Every row gives one point. Before rounding, the points of a table are all equally far from one centre. They may lie mostly on one side of it. Where is the centre, to within rounding?

Points (5 x 2)
-0.54 0.37
-0.52 -0.22
-0.58 -0.06
0.41 -0.54
-0.58 0.25
Centre: 0.11 0.10

Points (13 x 8)
0.15 0.40 0.20 -0.56 -0.43 -0.55 -0.04 0.69
0.14 -0.48 0.24 -0.28 -0.51 0.28 -0.11 0.28
0.28 0.52 -0.12 -0.32 -0.26 0.24 -0.30 0.71
-0.05 0.09 0.06 -0.96 -0.42 0.10 -0.02 0.52
0.11 -0.27 0.16 -0.52 -0.58 0.03 -0.15 0.53
-0.37 0.22 0.49 -0.86 -0.17 0.44 -0.12 0.50
0.54 -0.07 0.07 -0.48 -0.62 -0.04 0.22 0.47
-0.30 0.21 -0.01 -0.81 -0.61 -0.03 -0.19 0.51
-0.06 0.48 0.78 -0.83 -0.10 0.06 -0.05 0.10
0.24 -0.37 0.06 -0.66 -0.06 0.42 0.43 -0.02
-0.52 0.01 -0.18 -0.51 -0.72 0.26 -0.04 0.72
0.07 0.77 0.73 -0.50 -0.38 0.27 0.61 0.84
0.16 0.00 0.12 -0.63 -0.19 -0.15 -0.28 0.61
Centre: -0.27 0.31 0.18 -0.03 -0.15 0.05 0.44 0.24

Points (21 x 14)
0.81 0.18 0.69 0.49 0.08 -0.17 -0.26 0.65 -0.43 0.35 0.10 0.03 -0.25 0.09
0.79 0.13 0.19 0.37 0.07 -0.45 -0.24 0.55 -0.44 0.75 -0.26 0.37 -0.03 0.27
0.96 0.17 0.45 0.42 0.17 0.28 -0.08 0.87 -0.39 0.32 0.23 -0.03 -0.18 0.45
0.90 0.40 1.05 -0.03 0.07 -0.14 -0.21 0.11 -0.07 0.38 -0.32 0.14 -0.07 0.36
0.81 0.06 0.61 -0.33 0.32 -0.28 -0.34 0.58 0.34 0.30 -0.33 0.10 0.13 0.20
0.85 0.06 0.63 0.78 0.22 -0.17 -0.11 0.49 -0.21 0.06 -0.55 -0.02 -0.04 0.43
1.11 -0.10 0.24 0.12 -0.07 -0.14 -0.31 0.29 -0.08 0.09 0.42 0.11 -0.11 0.61
0.85 0.51 0.42 0.26 0.14 -0.10 -0.54 0.58 -0.46 0.53 0.09 0.18 -0.16 0.41
0.91 0.25 -0.03 0.29 0.09 -0.31 -0.72 0.22 -0.16 0.51 -0.09 0.43 -0.31 0.51
0.94 0.11 0.65 -0.02 -0.14 0.28 -0.12 0.13 -0.55 0.14 0.17 0.35 0.06 0.60
0.61 -0.07 0.75 0.23 0.22 0.10 -0.39 0.52 -0.46 0.15 0.19 0.47 -0.43 0.00
0.50 0.11 0.34 0.10 0.03 -0.05 -0.28 0.42 -0.71 0.60 0.23 0.17 -0.17 -0.44
0.57 0.11 0.70 0.24 -0.26 0.26 -0.19 0.87 -0.22 0.37 0.25 -0.05 -0.23 0.38
0.85 0.10 0.36 -0.01 0.39 0.37 -0.34 0.45 -0.51 0.68 0.06 0.67 -0.49 0.26
0.87 -0.08 0.67 0.40 0.08 -0.29 -0.32 0.14 -0.51 0.03 -0.07 -0.15 0.26 0.63
0.82 0.21 0.65 0.12 0.01 -0.20 -0.39 0.45 -0.59 0.69 -0.21 0.23 -0.12 0.28
0.91 0.37 0.51 0.55 -0.11 0.42 -0.63 -0.10 -0.20 0.46 0.07 0.26 -0.21 0.31
1.23 0.00 -0.03 0.14 0.21 -0.08 -0.15 0.49 -0.17 0.28 -0.27 0.44 -0.34 0.46
0.09 0.21 0.71 0.25 0.34 -0.28 -0.54 0.60 -0.23 -0.23 0.13 0.32 -0.25 0.59
0.62 0.12 0.48 0.67 0.40 -0.35 -0.29 0.36 -0.22 0.28 0.19 0.54 -0.34 0.85
0.47 -0.43 0.59 0.09 -0.06 -0.26 -0.52 0.63 -0.29 0.07 -0.35 0.15 -0.16 0.21
Centre: 0.11 0.04 0.10 0.11 0.41 0.19 0.05 -0.05 -0.06 0.39 -0.12 -0.13 -0.22 0.40

Points (28 x 24)
0.52 -0.31 0.09 0.56 -0.43 0.56 0.15 0.10 -0.05 0.05 -0.18 -0.20 0.48 -0.05 0.12 0.57 0.46 0.76 -0.40 -0.19 0.32 1.01 0.34 -0.38
0.13 -0.32 -0.19 0.95 -0.65 -0.08 0.15 0.40 -0.05 -0.50 -0.44 0.10 0.36 -0.40 -0.07 0.03 0.45 0.42 0.14 0.07 0.30 0.73 0.68 -0.35
0.54 0.25 0.14 0.55 -0.37 0.51 -0.19 0.45 0.40 -0.12 -0.16 -0.24 0.36 -0.12 0.23 0.56 0.32 0.45 0.02 -0.34 0.61 0.74 0.66 -0.48
0.42 -0.23 0.23 0.84 -0.48 0.16 0.44 0.21 0.38 -0.24 -0.37 -0.06 0.27 -0.20 0.45 0.31 0.42 0.51 0.10 0.07 0.47 0.88 0.18 -0.38
0.43 0.41 0.33 0.76 -0.34 0.27 -0.33 0.22 -0.15 0.09 -0.26 0.07 0.17 -0.40 -0.02 0.47 0.09 0.69 0.50 0.57 0.27 0.84 -0.12 0.10
0.17 -0.31 0.06 0.66 -0.26 0.64 -0.24 -0.06 0.29 -0.24 -0.52 -0.30 0.47 0.20 0.18 0.05 0.05 0.22 0.14 -0.24 0.32 1.11 0.39 -0.52
0.42 -0.24 -0.10 0.75 -0.38 0.52 0.13 -0.21 -0.20 -0.32 -0.41 -0.17 0.38 -0.32 0.20 -0.08 0.30 0.27 0.12 0.08 0.97 0.69 0.38 -0.53
0.34 -0.09 -0.11 0.68 -0.50 0.81 0.70 0.20 -0.14 -0.54 -0.18 0.07 0.36 -0.35 -0.18 0.20 0.06 0.08 0.01 -0.31 0.69 1.10 0.26 -0.18
0.05 -0.17 -0.07 0.78 -0.76 0.75 0.14 -0.05 0.13 -0.03 -0.08 0.45 0.18 -0.44 -0.12 0.19 0.29 0.16 -0.03 0.40 0.65 0.65 -0.01 -0.59
0.87 -0.45 0.06 0.55 -0.75 0.06 -0.03 0.30 0.21 -0.17 -0.15 -0.42 0.10 0.17 -0.18 0.63 0.29 0.42 0.41 -0.39 0.49 0.59 -0.03 -0.06
0.58 -0.24 -0.02 0.34 -0.23 0.69 0.43 0.20 0.18 -0.34 -0.57 0.00 -0.03 -0.15 0.43 0.69 0.50 0.30 -0.05 -0.25 0.21 1.00 0.19 -0.34
0.01 0.11 0.00 0.70 -0.95 0.55 0.04 0.48 0.25 -0.35 -0.37 0.18 0.05 0.13 -0.09 0.57 0.30 0.63 -0.14 0.14 0.87 0.42 0.10 -0.46
0.42 -0.29 0.00 1.03 -0.02 1.01 0.18 0.12 -0.06 -0.43 -0.30 -0.02 0.37 -0.01 0.19 0.31 0.47 0.72 0.18 0.09 0.48 0.81 0.46 -0.55
0.64 0.18 -0.22 0.73 -0.44 0.24 -0.05 -0.25 0.30 0.05 0.09 -0.14 0.19 -0.48 0.12 0.56 0.68 0.37 -0.10 0.02 0.31 0.70 0.26 -0.10
0.06 -0.61 0.04 0.68 -0.32 0.26 -0.24 0.47 0.04 -0.24 -0.12 -0.43 0.29 0.06 0.35 0.54 0.46 0.34 -0.19 0.23 -0.05 0.93 0.78 -0.03
0.37 -0.18 -0.03 0.33 -0.31 0.77 -0.32 0.16 0.01 -0.35 -0.26 -0.10 0.43 -0.20 0.42 0.42 0.77 0.56 0.21 0.39 0.50 0.77 0.57 -0.38
-0.11 -0.11 -0.06 0.68 -0.37 0.09 -0.06 0.28 -0.17 0.15 -0.10 0.58 0.05 -0.16 0.12 0.28 0.43 0.55 0.00 -0.17 0.16 0.68 0.55 -0.15
0.21 -0.35 -0.10 0.91 -0.79 0.35 0.29 0.36 0.11 -0.11 -0.10 -0.07 -0.08 -0.46 -0.12 0.25 0.41 0.52 0.24 0.32 -0.07 1.18 0.08 -0.05
0.68 0.12 0.49 0.63 -0.29 0.04 0.35 0.43 -0.18 -0.67 -0.39 -0.31 0.19 -0.27 -0.07 0.13 0.37 0.25 0.54 0.12 0.69 0.94 -0.16 -0.01
0.18 -0.41 -0.43 0.58 -0.99 0.35 -0.14 0.17 -0.02 -0.28 -0.18 -0.03 0.14 -0.15 -0.37 0.08 0.10 0.31 0.08 0.01 0.46 0.34 0.61 -0.91
0.34 0.05 0.15 0.64 -0.26 0.58 0.67 0.02 0.26 -0.08 -0.25 -0.38 0.32 -0.15 -0.19 0.22 -0.18 0.54 0.06 -0.28 0.36 0.66 0.51 -0.20
0.20 0.09 -0.34 0.63 -0.22 0.60 0.49 0.21 -0.13 -0.21 0.13 -0.15 0.34 -0.26 -0.37 0.82 -0.03 0.69 -0.08 -0.11 0.29 0.97 0.57 -0.19
0.60 -0.30 -0.30 0.51 -0.63 0.26 -0.08 0.37 -0.02 -0.62 0.14 -0.08 0.19 -0.06 -0.14 0.06 0.59 0.42 0.63 0.41 0.52 0.90 0.43 -0.36
0.60 -0.24 -0.39 0.39 -0.28 0.34 0.35 0.05 0.09 -0.28 -0.23 -0.17 0.38 -0.25 -0.18 0.52 0.40 0.65 0.34 0.15 0.36 0.92 0.52 -0.29
0.54 -0.20 0.35 1.03 -0.26 0.36 0.05 0.10 0.16 -0.14 -0.32 -0.28 0.19 -0.67 -0.13 0.40 0.49 0.31 0.02 0.01 0.13 1.09 0.37 -0.42
0.32 -0.65 0.21 0.57 -0.59 0.91 0.13 -0.23 -0.13 0.09 0.00 -0.21 0.11 -0.03 -0.16 0.35 0.44 0.25 0.06 0.21 0.37 0.61 0.60 -0.21
0.32 0.07 0.27 1.12 -0.52 0.38 0.06 0.16 -0.11 0.02 -0.56 -0.26 0.10 -0.16 0.09 0.43 0.48 0.89 0.07 0.13 0.58 0.84 0.03 -0.29
0.21 -0.25 -0.19 1.09 -0.49 0.72 0.39 0.18 -0.35 -0.02 -0.37 -0.37 -0.35 -0.33 0.09 0.38 0.36 0.40 0.42 0.67 0.33 0.89 -0.07 -0.29
Centre: 0.26 0.05 -0.06 0.65 -0.39 0.51 -0.05 0.39 -0.37 -0.43 -0.07 -0.24 0.27 -0.04 0.04 0.38 0.14 0.03 0.07 0.06 0.00 0.32 -0.09 -0.29
